Each row of a before or after table is a point. One or more steps were done to the points. Then noise was added and the rows were shuffled. The steps act on columns, c1 being the first. What was done? A step turns or swaps two columns, mirrors them in a line or flattens them onto one, adds a multiple of one to another, or multiplies or shifts one. Angles are multiples of 10 degrees, from the lower column toward the higher: turns from -170 to 170, lines from 10 to 170 but not 90. Use the fewest steps. Two steps may share a column if one is a turn and the other turns, adds or multiplies; they go together, in the order done. Otherwise the lowest column goes first.

Before (8 x 2)
[[ 55  39]
 [ -1 -23]
 [-54 -16]
 [ 12  43]
 [ 55 -27]
 [ 13  11]
 [-21 -24]
 [-75  48]]
After (8 x 2)
[[-21 -22]
 [ 44  14]
 [-19 -53]
 [ 45 -72]
 [ 40  55]
 [ 13  13]
 [-28  57]
 [-24   2]]
Steps: swap c1 and c2

Before (14 x 4)
[[ 45  29   2 -15]
 [ 37  23  36  19]
 [ -2  -6 -29  15]
 [  8  51  -2  -7]
 [ 52  -6  36   8]
 [ 49 -26   9  89]
 [ -1  11   7   8]
 [  7  18  -6  16]
 [-25  -4 -36  31]
 [  0  30  22  -1]
 [  0   3 -21   6]
 [ 14   9  19 -16]
 [-11  28  22  -1]
 [ 15  17  -5   8]]
After (14 x 4)
[[-16  16   3 -11]
 [ -1  23 -34   4]
 [ -4  -2 -19  20]
 [-42   7 -36   7]
 [ -1  11 -12  -7]
 [ -2   6  18  -7]
 [ -6  10  38 -40]
 [-46 -18 -35  28]
 [ 12  21 -33  -8]
 [-19  20   1  -1]
 [-28  25 -15  39]
 [ -1  54 -18   8]
 [-92 -24  -4 -37]
 [ -9   7  29 -15]]
Steps: turn c1 and c4 by 140 degrees; mirror c2 and c3 in the line at 170 degrees

Before (13 x 8)
[[ 17  -8  12  -6   2   2   0  -8]
 [ -8 -14   2  17  11 -15  -7  13]
 [ 14 -20  22  -1   4   3  40  -1]
 [ 17  -1   0  19  37 -16  -6  10]
 [  8 -15  -8   1   4   1  32   9]
 [-12  22 -20   1   2  16 -20  48]
 [ 22   1  19   0  -2  -6  13   9]
 [  0  -4   2   2  30 -45   5 -10]
 [ 11 -27   7 -11  10  10  17  -5]
 [  3   7   3  -5   3  22  16  -7]
 [ 21 -13  10 -14  14  -5  18   4]
 [  5  -7   0  18  16 -13   3  -6]
 [  3  12 -41  13 -14   8 -18  42]]
After (13 x 8)
[[  6  11 -41 -23 -14  16  11  84]
 [ -3  -1  -1 -41  38   9 -13  20]
 [  2  -4   1  -5  31   2 -47 -19]
 [-22   1  19  -8  -3 -14 -10  18]
 [-14 -19  19  -4   3 -41  -5  -3]
 [  6  -8   2 -34  16  -1 -12 -13]
 [ -4   6   1   8   5 -22  18 -14]
 [-21 -10  12   6   0   1   4 -18]
 [ 12  22 -20   2   2  17  20  96]
 [ -6 -14  -9  -3   1 -31  -3  17]
 [-30 -12  10  19  15 -17  -9   6]
 [-16 -26   6  17  11 -21   8 -12]
 [ 19 -14   3 -29  11  11 -14  25]]
Steps: multiply c4 by 2; turn c1 and c4 by -160 degrees; turn c6 and c7 by 100 degrees; multiply c8 by 2

Before (10 x 11)
[[-38 -63 -41  -3  12 -11  71 -30  41  -8 -39]
 [-30 -13   0 -30  35  32  72 -21  39 -39  12]
 [  5 -26  51  46 -63   4  18  58 -28  16  29]
 [ 25 -45 -23  11   4   9  38 -17  34 -51  22]
 [ -5 -14  78  64 -27 -52 -10  17 -29  27  58]
 [ 41   3  30  12   7  -4 -23 -46 -56  77 -28]
 [ 39  -8  46 -52 -23 -32 -28 -48 -38  11 -38]
 [ -5 -15  39  50 -62 -31  32  31 -82  10  95]
 [-24 -54  29  39 -64  26  59 -28  16 -17  55]
 [-51 -20 -21  36 -12  19  30 -15  15 -63  -2]]
After (10 x 11)
[[  7 -43 -25  -8   3  11  39 -21 -39  47  24]
 [-15 -61 -39 -26   0 -16  73 -30  35  32  30]
 [  0 -15  75  59   5 -54  -9  16 -33 -11 -64]
 [ 15   0  30  11   0  -4 -21 -47  50 -84 -47]
 [ 15 -13  42 -61  -5 -37 -35 -46  20 -49  16]
 [-12 -12  -3 -31   4  31  71 -22 -17  55  17]
 [  0 -29  59  47   6   3  25  57 -16 -21 -31]
 [-14 -50  19  29  -2  17  59 -23 -42  30 -24]
 [-20 -22 -26  27  -2  17  28 -20 -34  32  47]
 [ -5 -17  36  43   2 -29  29  33 -93 -52 -63]]
Steps: multiply c1 by 0.4; add 0.3 times c2 to c4; multiply c5 by 0; turn c10 and c11 by -130 degrees; turn c9 and c10 by 70 degrees

Before (10 x 14)
[[ -6  31  -7 -16 -12 -38   4 -21   0  -4   1  -2 -27   1]
 [-17 -13  11   1 -20 -62  33   5  10  12   4 -14 -30 -12]
 [-30   6  11 -37  -1 -27  25  -9  -5  12  22 -34 -19 -18]
 [-19 -10  22  32   9  37  -3  -5 -16 -12 -31  -5  33  10]
 [ -2   6  29 -34 -16 -59  14   0  15 -26  17 -28  -9 -14]
 [ 16 -20 -17  31  25  28 -11  -6  -5  -2 -12  -5  30 -19]
 [  6 -38  11   9  13  29 -24 -31  -7   0   0  18   4  12]
 [ -4   2  14 -22   0 -13  18   9  28  -4 -15 -27 -36  -5]
 [-16 -26 -11  29   1  45 -42  20 -14 -12  -4  -7  19  10]
 [  8 -20   2  37 -14  34  -9 -18  -9  -5  -6 -41  11  10]]
After (10 x 14)
[[-18 -15 -10  13 -19 -59   6  -2   5   3   0 -35 -33 -15]
 [-18 -26  20  95   0  54 -10 -15   0 -22   4  37  16   9]
 [ 15 -23  11  33  22  32  -7 -34  -9 -10 -22   7  31  -9]
 [  2   5 -30 -55 -15 -64  30  30  17 -24   6 -11  -9 -20]
 [ -3   1 -28 -13  -1  -9  12  21  -1 -25 -20 -20 -35   1]
 [ 11 -17   7  11 -11  41   2 -42   8 -47  -3  -4  10  11]
 [  6 -35   3 -68  15  41 -12 -23  11   7   5  23   1  12]
 [ -7  33   4 -79 -11 -51   5   4  -6  -2  -2  -2 -26  -2]
 [-18 -12   4  35  13  40  12 -30  26 -12 -16   7  32  33]
 [-30   3   2 -77   1 -27   6  28  14 -21   5 -34 -17 -31]]
Steps: add -0.3 times c2 to c6; turn c3 and c9 by 120 degrees; turn c4 and c8 by -60 degrees; multiply c4 by 3; turn c7 and c10 by 60 degrees; turn c10 and c12 by -70 degrees; turn c11 and c14 by -40 degrees

Before (14 x 20)
[[ -9   5 -19  27  11  17  -3   6  37  -9  41  -5   2  26   2   1  -4   3
    8 -12]
 [-10   4   4  17  14  49  -3  -2  15 -20  34  12  -3  -4  28   8   7  -2
    6 -13]
 [-13  -2 -14   6   0   3 -11 -20   7 -19  36 -10 -18  15  11 -11 -10  12
    5  27]
 [ 19  28  22 -22 -23 -14 -23  -3   0  14  10  -1  24  -8  -1 -22 -21 -26
   26  19]
 [  5 -10  12   5  -7  31 -27 -18  22  -1  34  -7   5  18   8  -4   6   6
  -12 -10]
 [ -5  -1   0   4  23  12  -2 -11  18  -4  47  -3  13  24  26  -2  26  -4
    4   7]
 [ 11   7  14 -38 -31 -19  -2  -6 -11  45  16 -22  13 -27   0 -10 -20 -15
   30   1]
 [ 16   8  24 -10   3 -11 -19  -1 -15  34  20 -13  18 -24 -20   6 -25 -18
   17  24]
 [ -1  -5  22 -29  -4   2 -15   9   4  21   0   1  24   4  15  18 -30 -13
   18   8]
 [-28   1 -10  15   1   2 -23 -18  26   9  41  23  -8   6  12  -9   8   0
   -6   5]
 [ 14 -10  -2  19  -4   4 -17  -3  29 -14  50   8 -17  11  32  14   8  -8
   -4  -3]
 [ 16  -1   7 -37 -11   6 -13  25   2  19  18   5  10 -12 -11  -7  -4  -8
   10  18]
 [-24   8   2  -3   3 -13 -28 -12  39  -8  31 -31 -17  -9   3 -10   8 -11
    7  21]
 [  9 -12  -3 -20  -3   0 -24  -7  -7  -7  16   8  24  -8  -3  10  -1 -18
   17 -17]]
After (14 x 20)
[[ -1 -13  21 -73 -10   1  -3  11   3  21   0   2  25  -6  14  12 -30 -13
   14   7]
 [-10  -1   4  42   2  49  -2  -1  15 -19  33 -12   1  -5  28   1   7  -1
   -4 -13]
 [ 14 -18  -4  47  -3   2   0  -4  28 -15  51   1  -7 -14  33  -6  10  -8
   -2  -4]
 [  8 -26  -2 -50 -12   0  -1  -6  -9  -7  15 -12  21   0  -2  14  -2 -18
   13 -19]
 [-25 -27   2  -6  -4 -13 -15 -13  39  -9  33  17 -19  26   3 -10   7 -12
    3  22]
 [ 16 -16  23 -27  -6 -10 -11   1 -16  35  20  -3  15  27 -18  10 -25 -18
    9  25]
 [ -6  -4  -1  10   7  13   0 -12  17  -4  48  17  10 -18  25   7  24  -3
   -9   7]
 [-10  -3 -18  68   2  15  -4   5  38  -9  41  20   4 -16   2   2  -3   1
   -2 -11]
 [-15 -11 -14  15  -4   2  -1 -21   8 -19  36  17 -18  -4  11 -13  -8  12
    4  27]
 [-26 -20 -10  38   2   2  -9 -18  26  10  40 -13 -11 -20  13  -7   7   0
   -3   4]
 [  6 -28  12  13   1  30  -4 -18  22   0  32  16   1  -9   7   1   5   5
   -2 -10]
 [ 16 -14   6 -94 -10   5  -1  24   4  19  20 -12   5   7 -11   1  -4  -8
   11  17]
 [ 11   1  15 -95 -26 -20  -7  -5  -9  47  15   0   5  36   0   5 -20 -14
   33   1]
 [ 19 -19  22 -53 -22 -14 -26  -4   0  14   9  -5   8   7   0   5 -21 -27
   26  18]]
Steps: multiply c2 by 0.7; turn c2 and c7 by -70 degrees; multiply c4 by 2.5; flatten c5 and c19 onto the line at 130 degrees; turn c12 and c14 by -140 degrees; flatten c13 and c16 onto the line at 30 degrees

Before (14 x 32)
[[ -6 -27 -17   6   7   7 -17 -28   3  27  -1 -22  -2 -22 -11   8   2 -23
  -23  -2  14  30 -11  13   5  17 -11 -10 -16  62   7   2]
 [ 28   0   7 -19   6   4   3  17   9   5   4 -13   2 -11   0  -2 -10 -25
  -26 -15 -15  -4 -11 -16   9  -2  12  46  -6 -24   8   7]
 [-16   5 -18  88  -9 -73 -16  -7 -38  -8   1 -15  10  -2  17  -2   2 -18
    0   1  12  -6  -1 -31   9  -8  12 -25   4  15   6   8]
 [ -6  -4  12 -14 -70 -17  -7 -32   5  19   8  -3  -2 -17  10  14  -3  -5
   -3  -1  14  15 -27 -34 -18  13  15  31 -16  -8  -1 -11]
 [  2 -26  19  65  -3   6 -11   0   9 -10   6  15  18 -18 -33   2  10 -10
  -31 -11   6  -5  -6 -18   3  -7  -4 -15  -4   9  -2  19]
 [-16   1   0 -16 -13 -22  -2 -20   1 -20  -5  -9  11 -18   8   8   0 -19
  -16 -12 -47  -9 -14 -29  14  -9   6 -15 -14   7  -8 -16]
 [-17 -21 -14   8 -22  10  -5 -22   5   2   1 -16  -7 -13  -4  14   5 -13
    0  10   7  -7 -49 -29   9  -1 -17  11  -4 -22   5 -22]
 [-14 -12 -21  -4 -30 -19  -5 -26 -32  25   4 -23  -9   6  -5  -2 -11 -10
  -10   3  14  -5 -28  -9   2 -14   9 -25  30  -6  11  -2]
 [-14 -27  -9  35   4  -8  -1 -35   2   0   5   7   6 -22  -3  -4  -5  58
    5 -15   7  -2 -16 -22   7 -12  14 -17  54 -21  11 -17]
 [-21 -22 -12  -5   2 -10 -12 -35   6  28  -5  -8   2  -8  21  -4  -7  12
    1   7  -1  12 -20 -19  11  -7 -21  -7  -3  13  10  29]
 [ 16  50  -6   6  -1   8 -16 -30   3  19   3 -16  28  -7   9   1  -9 -18
   -8 -12   2  11  -7 -21  13 -13 -40   2  -4 -27  11 -20]
 [-17 -20  -8 -19 -22  -8 -13 -35 -18  26 -36 -10  33 -23  10   7 -11 -20
  -18 -12 -18  -7  -1 -30 -27  20   4  -9  37   1   3  38]
 [  4  45  -6 -19   9 -19   0 -28 -95  13 -10   7  -7 -21  15   0 -11 -10
    0  -8  -7  -7  -3  -9   1   4  -5 -14 -16  21 -37  -8]
 [ 30 -16  -6 -11  10   8 -17   4   4  25   8 -19  -7  67  20  -2  -3  -4
    6 -16  14   5 -14 -20 -16 -12 -45 -25 -14  25  11 -22]]
After (14 x 32)
[[ 18  -7  12  -3 -31 -25  -3 -26 -31  27   4 -23 -10   1  -3  10 -13 -11
   -9   1 -14   2 -29 -12   2 -15  10 -26  29   1   7   0]
 [  6 -26  10  34   1  -4   2 -36  -5  -1   4   9   6  -3  -4  15  -3  57
    4 -16   6 -11 -20 -22   8 -13  13 -14  56  12   9 -18]
 [-11   4  14  87 -10 -72 -15  -6 -36  -7   1 -16   6   1  16  -8   1 -18
    0   0 -24  15 -14 -29   9 -11  14 -22   4   0   5   9]
 [  2 -20  -1  -5   4 -10 -13 -38   9  29  -1  -8   2   1  26 -20  -7  12
    3   9   2  -3 -29 -16  12  -6 -21 -10  -4  -2  14  26]
 [ 22  -2 -19 -17 -71 -17  -8 -34  -6  20   7  -5   0   2  14   2  -3  -6
   -3  -3  15 -15 -22 -35 -16  13  15  24 -20 -17   0 -12]
 [ 39 -16  16 -11  10   6 -20   4  -5  25   6 -22  -9   3  21 -23   0  -5
    4 -17  12  15  12 -20 -15 -12 -45 -19 -12  -5  11 -22]
 [  5 -27   0   8   7   9 -18 -29  -8  24  -3 -21   2   0 -13 -62  -1 -21
  -25  -2  12  16 -11  16   7  17 -13 -11 -13 -31   5   0]
 [ 31 -23 -13   7 -22  11  -6 -23  -3   1  -2 -15  -8   1  -2  24   6  -8
   -1  16   7 -11 -47 -25  10   2 -18   3  -1  -9   6 -23]
 [  4  47  10 -23   9 -18   0 -26 -56  10  -8   8  -1   2  15  -8  -9 -12
   -3  -8 -75  20   3 -14   2   6  -2 -12 -16  -5 -36  -6]
 [  7 -27  19  64  -5   8 -10   0   2  -8   1  17  18  -1 -33   0  10  -8
  -29  -9   8  10  -3 -22   1 -12  -1  -6  -5  -5  -3  18]
 [-14 -21   6 -22 -23  -7 -16 -35   2  23 -37 -11  30  -3  11   4 -13 -21
  -21 -14 -24   9 -13 -32 -27  21   4 -10  37  -7   3  39]
 [ 33  -5 -35 -18   2   1   3  21  14   5   2 -13   1  -2  -1  19 -10 -24
  -23 -16  -1 -13  15 -13  14  -1  12  28  -6   8   5   5]
 [  2  -1  12 -18 -11 -21   0 -18  36 -22  -3  -9  10  -2   7   4   0 -23
  -15 -12 -28  14 -19 -27  15  -6   9  -9 -16  -4  -8 -17]
 [ 19  51  -2   6   2   7 -16 -32  -3  18   1 -16  26  -1   8  11 -13 -18
   -7 -11   5 -23  12 -22  10 -10 -41  -1  -6   6  10 -19]]
Steps: turn c1 and c23 by 50 degrees; multiply c1 by 1.3; multiply c3 by 0.4; turn c3 and c28 by 50 degrees; turn c9 and c21 by 50 degrees; multiply c14 by 0; turn c22 and c30 by -140 degrees; turn c16 and c30 by -70 degrees
